Each wall is flat, endless, passes through zero and stands at right angles to its row. A trip goes straight from one point to another. List the walls that it crosses, first one first.
In the rows, 128 means zero.

Walls:
(1): [134 133  72]
(2): [142 131  90]
(3): [158 109 131]
(4): [ 91 105 153]
(5): [158  99  95]
Trips:
[157 129  94] to [108 140  96] => 3
[169 126 145] to [140 147 177] => 5, 4
[ 95 158 114] to [ 93 122 117] => 2
[ 60  77 101] to [158 190 164] => 5, 1, 4
[ 93 249 118] to [140 166 140] => 2, 1
[118 203 140] to [142 150 164] => 3

Walls:
(1): [175  93 149 108  39  58  73  93  68 154 159]
(2): [ 85 188 119 118 115 126  91 190 201 113 143]
(3): [123  87 156 183 196 141 189  87 126 155 178]
(4): [163  91 163 116 125 115  91 139 126 153 143]
(5): [151 100 126 189 118 155 144  10  78 111  95]
(6): [196 146 127 159 204 171  95 113 116  93 134]
(7): [123 182 134 126  86 106  95 112  82 190  22]
(8): [127 120 152 127 130 123 138 172  50 107 127]
Trips:
[130 108 148 189 126 131 126 125 143 124  99] to [159 148 166 113 140 114 140 206 140  93 124] => 8, 2, 7, 5, 3
[145 130  64 137 107 110 120 133 148 191 160] to [155 127  87  70 154 106  97 170 108 164 147] => 8, 6
[149 143 172  47 149  61 184  98 169 162  74] to [108 104 156 107 124 149 105 158 139 118 127] => 1, 2, 8, 7
[109 117  68 168 109  99 207 176  94 118  38] to [111 128 142  85 193 172 131 148 111 120 188] => 5, 3, 7, 6, 2, 4

Walls:
(1): [137 175 102  23 103 164 126 139  69 118 112 100 175 109 138  46  95 167
 170 194 166 112 190  95]
(2): [ 59  89  73 123 140 141  64 158  71  40 141 116 136 236  19 148 174 165
 158 168  60 103 179 157]
(3): [163 152 120 109 146 164  61  99  76 174  92 143 120 110 148  79  71 114
 187 122 171 112 183 113]
(4): [106 162 119 118 101 159 144 131 154 105  81 154 151  72 102 124 184 148
  96 180 202  74 142  27]
(5): [190 124 117 173 144  70 115  35 158 109 166 149 135 186 162 189 128  94
  76 141 137 135 118 150]
(6): [ 88 118  38 113 123  80  78 221  46 138 131  93 191 147 115 152  95 162
 144  80 112  91  34  86]
Trips:
[140 220 126  77 132 167 131  20  98 124 117  57 134 191 122  94 171 123
 129 130 116  71 167 211] to [120 124  41  93 101 151 226 170  80  88 102 153 179 159 138 158 149  58
 179  73  91 109  86 134] => 6, 5, 3
[116 209 170  87  85  98 161 133 126 138 167 146 106 118 123 128 133 131
  91  12  28  89 164 111] to [140 144 142 138 173 193  61 114 105 178 177 100  92 169 163 111 132 152
 112 104 118  66 112 179] => 3, 2, 5
[116 125 117 163 106 116 153  50  88 134 153 118 162 131 110 205  94  65
 140  94  93 125 146 195] to [201 112  96 117  98 166 195 149 234 172 158 167 143 130 130 183 199 228
 134 133 161 212  77  56] => 2, 4
[109  94 107 153 113 146 122 116 103 122  88  73 122 102 146 138 141 113
 216 115 142 120 104 148] to [135 146  82 112 149 146 107 139 110  98 148  96  87 123  97 174 146 149
  90  82 103 188  87 164] => 1, 3, 5

Walls:
(1): [115 128 152 121 149 138 194 126  69 101 118 163 139 115 102 160 134 180
  66 122 160 135 150 126 106  93 165 103 122 137 122 142 130 111 165 119
 164 114 178 157  91 175 112 105 117 206 151 109]
(2): [196 140 207 107 100  99 117 138 211 135  68 100 143 140  84 125 122 123
 148 185 148 147 151 147 153 128 122 122 165 116 126 122 141 102 139 120
 120 101 154 177 123 163 161 128  65 123 165 136]
(3): [130 112 156  99 139 168 120 202 163 111 144  90 129 163 123 135 116  99
  80 130 129 153 114 102 139 126 119 173 123 217  77 132 110 104 160  83
 148 124 168 145 162 119 139 154  65 213  78  98]
(4): [162 115  55 118 158 153 154  94 151 131 112 136 127  87 146 146  87  83
  80 123 162 108 129 139 134 114 150 129 121 153 124 115 162 158 164 156
 150 135  98 156 127 141 121 140 132 130 128 111]
(5): [121 123 170 117 102 116 153 110 146 103 131 153 102  98 144 141  76  70
 145 133 126 178 156  76 140 137  86 137 144 174 110 121  76 100  93 137
 137 113  64 119 162 121  99 153 140 145 167 128]
(6): [125 118 110  99 142 132 131 174 114 135 133 151 123 127 103 173 104 168
 120  69  70 182 142 121 118  99 148 123 110  98 162 123 146  49 127 104
  66 183 117 120 105 159 142  99 121 124 118  75]
(7): [150 133 132 167  88 124 114 156 117 157  98  93 107  72 143 120 105 127
 188  97 158 105 119 142  99 123 121 131 126 114 167 122 105 100 192  94
 161 110 175 115 129 144 139  97 114 134 137 116]
(8): [ 78 139  93 141  81 132 154  96 109 162  41 138  90 126 114 160 133  65
 130 126 125 131 116  81 109 167  62 166 117 142  96 127 119 123 193 174
  82  91 114  95 109 129 152  97 169 105 146 140]
(9): [176  85  90 107 136 121 141  85 117 122 131 190 147 142 129 138 116 131
 188 127  81 123 184 150 141 116  96 147 107 160 119 117 121 135 121  86
 124 130 123  52  93 139 142 135 103 143 124 106]
(10): [162 161 140 202 168 114  88  92 157 126 124 151 103 182 119  95 100 136
  61 118 127 141 115 133 140 107  75  82 134 132 128 174 172 115 140 159
 124 129 164  99 136  97  91 110 132 126 167 145]
Trips:
[107 143 120 109  88 132 120 165  83  84 127 123 135 140  98  94 156 169
  68 113 125 111 109 113  96  89  81 137 178 131 196 110  98 188  89 131
 148 133 160 129 147 126 137 121 129 132 110 169] to [140 118 126 115 188 131  94 164 122 176 151 143 135 120 122 134 135  45
 129 107 112  51 142 150 114  58  84 119 142 171 183 150 144 100 112 130
  97 132  85  82 140  68 140 158 125 129 119 141] => 1, 9, 6, 4, 5
[184 101 121  97 137 104 184  96  92 154 161 108 160 119 126 195 141  97
 119 183  98 114 148  97 130 106 156 181 127 141 164 117  86 137 117  98
 152 138 141 127 139 143 123 127 138 157 128 134] to [146 161 176 154 183 161 128 137 102 110 181 146 143 188 118 128 143 115
  98 132 150  94 123  72 120 167 234  91 122 117 197 108 102 131 149  77
 133 153 100 124  92 107 130  98 104 108 140 153] => 6, 5, 4, 9, 3, 10
